Each row is a point. Each copy is the shape, with its points in the same order, turned, moved and blurred by noise. Some copies are also mirrored. Which?

Shape:
[[ 53  62]
 [ 41 -20]
 [-12  41]
 [  3 -35]
 [ 26 -17]
 [-55  90]]
Copy 1 (6 x 2):
[[ 28  77]
 [ 55  -2]
 [-17  44]
 [ 11 -25]
 [ 44  -4]
 [-87  59]]
Copy 1 is: only turned
Copy 2 (6 x 2):
[[ 42 -23]
 [ 10  48]
 [-22 -23]
 [-29  53]
 [ -2  42]
 [-48 -79]]
Copy 2 is: mirrored
Copy 3 (6 x 2):
[[   4  -62]
 [  41   10]
 [ -41  -11]
 [  17   43]
 [  22   17]
 [-100  -23]]
Copy 3 is: mirrored

Shape:
[[ -9  36  -1]
 [-24 -14  57]
 [-13  45 -50]
 [ 62  49  35]
 [  7  16 -59]
 [ 37 -51  56]]
Copy 1 (6 x 3):
[[ -3  46   3]
 [-44  -1  37]
 [ 10  69 -39]
 [ 59   7  41]
 [ 18  42 -55]
 [ -7 -67  29]]
Copy 1 is: only turned
Copy 2 (6 x 3):
[[ 15  59 -30]
 [-12  19  26]
 [ 21  66 -76]
 [ 88  65  13]
 [ 27  28 -83]
 [ 34 -18  52]]
Copy 2 is: only turned
Copy 3 (6 x 3):
[[-10  54 -11]
 [ 25   6  42]
 [-42  57 -45]
 [ 63  87 -17]
 [-21  34 -68]
 [ 83 -12   5]]
Copy 3 is: only turned
Copy 4, 6 rows:
[[-27   7  30]
 [ 46  12  38]
 [-69  12  -3]
 [-29 -51  86]
 [-61 -18 -15]
 [ 63 -59  32]]
Copy 4 is: mirrored

Shape, 9 rows:
[[-11 -12 -35 -51]
 [-22  10 -22  12]
 [ -5  25  13  31]
 [-29  13 -29  -2]
 [ 53  40  71 -12]
 [-39  -9 -61 -54]
 [-43   8  18  93]
 [108  11 -35  55]
 [  1 -74  70 -38]]
Copy 1:
[[   5   -7  -18  -59]
 [   9   -5   29  -10]
 [  -1   12   24   35]
 [  13    3   31  -24]
 [ -18   52  -58   60]
 [  13   -6    7  -88]
 [ -21  -16   83   59]
 [  77  -50  -42   74]
 [-100  -22  -51   -4]]
Copy 1 is: mirrored
Copy 2 (9 x 4):
[[ -6  31  41 -17]
 [  8  21 -16   9]
 [ 48   1 -41  -4]
 [ -1  32  -9  -4]
 [102 -27  -6 -62]
 [-37  59  36   0]
 [ 17 -28 -90  32]
 [120 -17  30  67]
 [-12 -75  35 -62]]
Copy 2 is: mirrored

Shape, 14 rows:
[[-17  36 -15  38  -4  24  19 -91]
 [-69   0 112 -89 -33 -46 -39 -24]
 [  3 -78 -90  -8  -3   2  50   4]
 [ 27 -43 -25 -36  41  92  56  34]
 [ 37 -14 -19  20   9  68 -19  12]
 [-22  20  -6  46 -26  10  44  -9]
 [ 58 -13 -52  63 -22  14  -4  37]
 [  2 -62 -43   6 -34 -43  34 -30]
 [-43 -63 -17 -30 -24  14 -43  35]
 [ 46  40  24  41  13  11 -83  26]
 [ -6 -18  32  55 -15 -38  -9   8]
 [-16 -66  67  -6   8   0 -10 -26]
 [-10 -31  35 -53  16 -77   2  76]
 [-64 -26 -45 -51  56  41   2  13]]
Copy 1 (14 x 8):
[[ -24    5   36    9   62    9   12  -61]
 [   7  121  -77  -14  -33   35   69   45]
 [ -64 -100  -25  -63    3   11  -26    2]
 [ -32  -74   33  -34   30   51  -33   73]
 [  -5  -27   46    3   13   16  -58   23]
 [ -68    0   23   14   13  -29   23   12]
 [ -39  -50   46    3  -32  -52  -52   17]
 [ -35  -54  -35  -49  -32    0    5  -28]
 [ -22    2  -72  -30   -9   19  -69   46]
 [  52   26   19   45  -11  -54  -34   28]
 [ -17   -9  -34   40  -19  -42   19    4]
 [   6  -10  -58   30  -13   57   23   19]
 [   7   -4  -74  -34  -60  -38   43  100]
 [ -25  -21  -44  -59   83   24  -28   65]]
Copy 1 is: mirrored
Copy 2:
[[ -43   28    9  -36   79  -10   52  -29]
 [ -77  -15   28  -79 -109   25    5  -99]
 [   2  -71  -57   21    9  -60   62   38]
 [  67  -40  -20   -7    5   49   38   66]
 [  21   13  -18  -38   22   -2  -21   53]
 [ -44   34   18   10   22  -17   46   12]
 [   7   41   -5    0   14  -75    1   72]
 [ -31  -42  -17  -14   -5  -79   64   -4]
 [ -53  -49  -46  -33  -52  -19  -16   27]
 [   8   83    7  -53   -6  -29  -79    3]
 [ -38   18   42    1  -15  -59  -18  -11]
 [ -15  -54   48  -47  -17   -3  -25  -25]
 [   3  -23  -11   24 -113  -30  -14  -45]
 [ -24  -52  -84    7   -1   46   16   -7]]
Copy 2 is: mirrored

Shape:
[[  1  22 -34  22 -14  14 -23  -6 -35]
 [  8  -3  31   5 -62  31 -51   6  -1]
 [-33  18  19 -26 -24  31   4 -35 -19]
 [ 45  62 -14 -28  30  71  42 -32  51]
 [-20   4   5  22  42 -79 -14  36 -92]
 [-35 -41   2  -1 -13  13  37  13  63]
 [-33  -6  12 -37 -51  55  -5  -4   4]
 [  5  -5  57  18  21 -40 -17  27 -65]
 [-15 -67  16  18 -35  57  72  11   6]
 [ 49  42 -22 -70 -10  78 -25  51   4]
 [ 43 -20  16 -15 -19 -94  24   8 -65]
 [ 67 -79  -5 -32  70 -57  15  -6 -43]]
Copy 1:
[[ 14  22 -21  -4  10  14 -24  11 -47]
 [ 19 -13  12  29 -62  -5 -44  31  -4]
 [-36  26  35 -12 -30   8 -22  -6  -9]
 [ 18  84  -2 -36  16  21  -3 -50  74]
 [  2 -13  50 -22  75 -31   6  58 -99]
 [-25 -28   8 -16 -15 -17  49   9  58]
 [-30  12  24 -24 -65  22 -10  21  21]
 [ 24 -19  79  20  32 -18  -4  47 -59]
 [-10 -17  24  14 -38  49  81  19  33]
 [ 61  53   5 -79 -30  37 -57  34  42]
 [ 53   1  58 -11  -5 -67  44  30 -83]
 [ 78 -49  67 -64  41 -27  56 -30 -47]]
Copy 1 is: only turned
Copy 2, 12 rows:
[[ -5  36 -39  34 -18  19 -15 -23 -20]
 [ -3  49  14 -11 -79  23 -40 -15   9]
 [-57  27  14 -29 -23  11  -8 -45 -17]
 [-13  20  38  13  52  85  18 -77  48]
 [-10  25 -35  21  22 -47  -6  71 -74]
 [-72 -15  -5   6 -29  15  13   7  78]
 [-55  19  -6 -40 -52  44 -12 -40  13]
 [ -3  17  25   8 -10 -25 -19  61 -51]
 [-61 -60  10   9 -75  40  44  -6  22]
 [ 27  37 -16 -47  10 121 -21 -20  18]
 [ 46   8 -12 -21 -10 -73  42  41 -29]
 [ 48 -81  -5 -11  42 -47  -9  28  -3]]
Copy 2 is: only turned

Shape, 16 rows:
[[ -18   13   15    9  -21   21    4    5   17  -49  -19]
 [ -17   16   10  -13   10   25  -11   -5  -29    5   17]
 [   0  -27  -12   42   -7  -53   -4   -9    4    4   -3]
 [  11   24    7   -1  -29   20  -23    5   34   13    6]
 [ -19  -15   14    5  -19   16  -15  -24   26  -44  -19]
 [  57   20   11   -8    7 -102   16  -11  -63  -52   19]
 [  -1   25   12   -8    3   19   12    6  -27    4   17]
 [  20   11  -42  -11   -8    7    9    2   31   11   17]
 [ -13   22   15   -4   17   22   13  -13   -1   13  -64]
 [   8    7   11   39   30  -11    8  -11  -65   23   20]
 [  20  -56    9   13  -12   -1  -24   -1   -7   -8  -17]
 [ -15   24   17  -15   11   -9  -12    8   12   18   14]
 [  18    8   11   12   21    5    1    9   41    0   17]
 [ -20  -44   16   -3  -17   25   14  -23   16  -15    8]
 [   6   22   -1   19    2   25    0  -56   29    7   10]
 [   4   -3   20   32  -27   20   17  -30   31   31   21]]
Copy 1 (16 x 11):
[[-33   3  -2  10 -28   1 -27  12 -16 -50 -11]
 [-14 -15  10  -4  10  30  10   6 -20   2  22]
 [ 14  11 -41  20  -5 -55  11  25  14   2   0]
 [  3 -10  21  11  21  16  -8  29   7 -34 -33]
 [-19 -23   0   2 -30 -22 -28   2   5 -54  -1]
 [ 24 104 -11 -46   8 -53  31   9 -49 -12  36]
 [-11   8  14   0   1  29  17   9 -25   0   3]
 [ 29  -4 -14  -5   0  19  28  15   6 -28 -41]
 [-48  -5 -10  21  13   2 -14 -43  -9  -9 -24]
 [  5  24   3  33   4  -1  36  -3 -22  37  47]
 [ 28 -21   3  18 -20 -48 -20   7 -24   2 -12]
 [-18   2   2 -14  23  16  -2  24   9  -2  -8]
 [ 11  12   9  -2 -15   9 -11  13  37  -3 -22]
 [-16 -44   9  -2 -43 -24   7  10   0 -17  -9]
 [ -4 -12  17  18   2   2  29 -14  35 -41  -3]
 [-11 -13  27  40  -9 -10  37  28  34 -12 -25]]
Copy 1 is: mirrored
Copy 2 (16 x 11):
[[ 11   5   4   5 -25   5 -29 -28  -3 -43 -21]
 [-39 -11  14 -12  10  -4   5  -1 -19 -12   2]
 [ 22 -28  -2  47 -10 -50 -17 -11  12  35   4]
 [-23   5 -12   5 -22  27 -22  -2  25   1  13]
 [ 17 -20   7  -2 -18  -5 -44 -38   6 -35   7]
 [ 44  -8 -24  -5 -70 -91  61  10 -45  20  16]
 [-25   1   3  -3   1   0  24   1 -17 -11  -9]
 [ -8 -11 -38  28   4   2  -9  31  26 -14  18]
 [ 14   9   1 -34  33   0 -19 -13  15   0 -41]
 [-14 -38  24  11   5 -28  39   8 -37  39 -22]
 [ 39 -15  19  24   3   1 -25 -21 -16  16  35]
 [-33  10  14  -5  -7 -21   0   6  22   3   6]
 [  2 -12  21  16 -21   4  -2  24  40  -8   2]
 [  7 -33  16  22  15   0 -10 -48  13 -31  25]
 [-14 -59 -17 -15 -10  11 -15  -4  34  -8 -10]
 [-18 -41  -5  27  -4  25   5 -32  43  13  -1]]
Copy 2 is: mirrored
Copy 3, 16 rows:
[[ -34  -20    7   36  -14   18  -15  -17   -9  -24   -9]
 [  -3   21    2   -5    8   31   20    1  -27   -1   12]
 [ -20  -22  -12   11    3  -57   -9    0  -13   47   -2]
 [  10    2   25    0  -36   18  -21  -27   10   17   13]
 [ -16  -22    4   30    5   15  -38  -34  -25   -5  -16]
 [   6   -6   -1   13   -2 -121   30   26  -36  -61   33]
 [  -4   15    3   -3   -9   11   38    1  -14  -12   12]
 [  32  -18  -19   -9  -12    4    1  -19   32   16   12]
 [   1   10   26   14   -2   15   11    0    2   -5  -69]
 [  -9   22   10   13   19  -34   73   17  -38   28   10]
 [   5  -54   16    4    2  -14   -5  -11  -52   28  -12]
 [ -11   23   18  -20    2    2   -8    5    5    5    8]
 [   0  -11   34    3   12   -3    3  -25   22   12   16]
 [ -27  -27  -15   -9   18   20  -10  -49  -33    7  -12]
 [  19   24    0   27   10    0    0  -57    9   18   -7]
 [ -11    8    0   -5  -14   -1    9  -70    1   41   -4]]
Copy 3 is: only turned
Copy 4:
[[-28   4  -5   9   0  14 -23   1 -13 -35 -34]
 [-11   4   7  13  -2  40 -21 -14 -23   2  36]
 [  0  -8  14  30 -22 -21  35  -8  30  28  -3]
 [ 10   8  -9  -6 -21  31 -27  19  33 -16   9]
 [-40 -35 -11  -1  -2   9 -16   6  11 -18 -22]
 [ 16  23  31 -18 -27 -76  57 -83 -23 -34  28]
 [  6  27  14  14  -9  39  -6 -18 -23  -7  32]
 [ 22  23 -12  10  15  35  11  -2  38  -5  13]
 [-27  23  32 -29  12  43 -20 -17 -15  25 -27]
 [ 19  14  30  38 -28  13   7 -57 -35  38  35]
 [  4 -42 -20 -11 -11 -12   4   6  -7  32  -2]
 [ -7  17  40   1  -4  25 -12  11  12  -4  35]
 [ 32  -6  27  13   7  22 -11   7  25  -9   1]
 [-26 -43  -9   8  -2  43  20   9  -3  -5   3]
 [ -5 -15   8  11  -8  57 -23 -35  47  -2   1]
 [ 17 -22   6  15 -41  68   9   4  29   4  -9]]
Copy 4 is: only turned
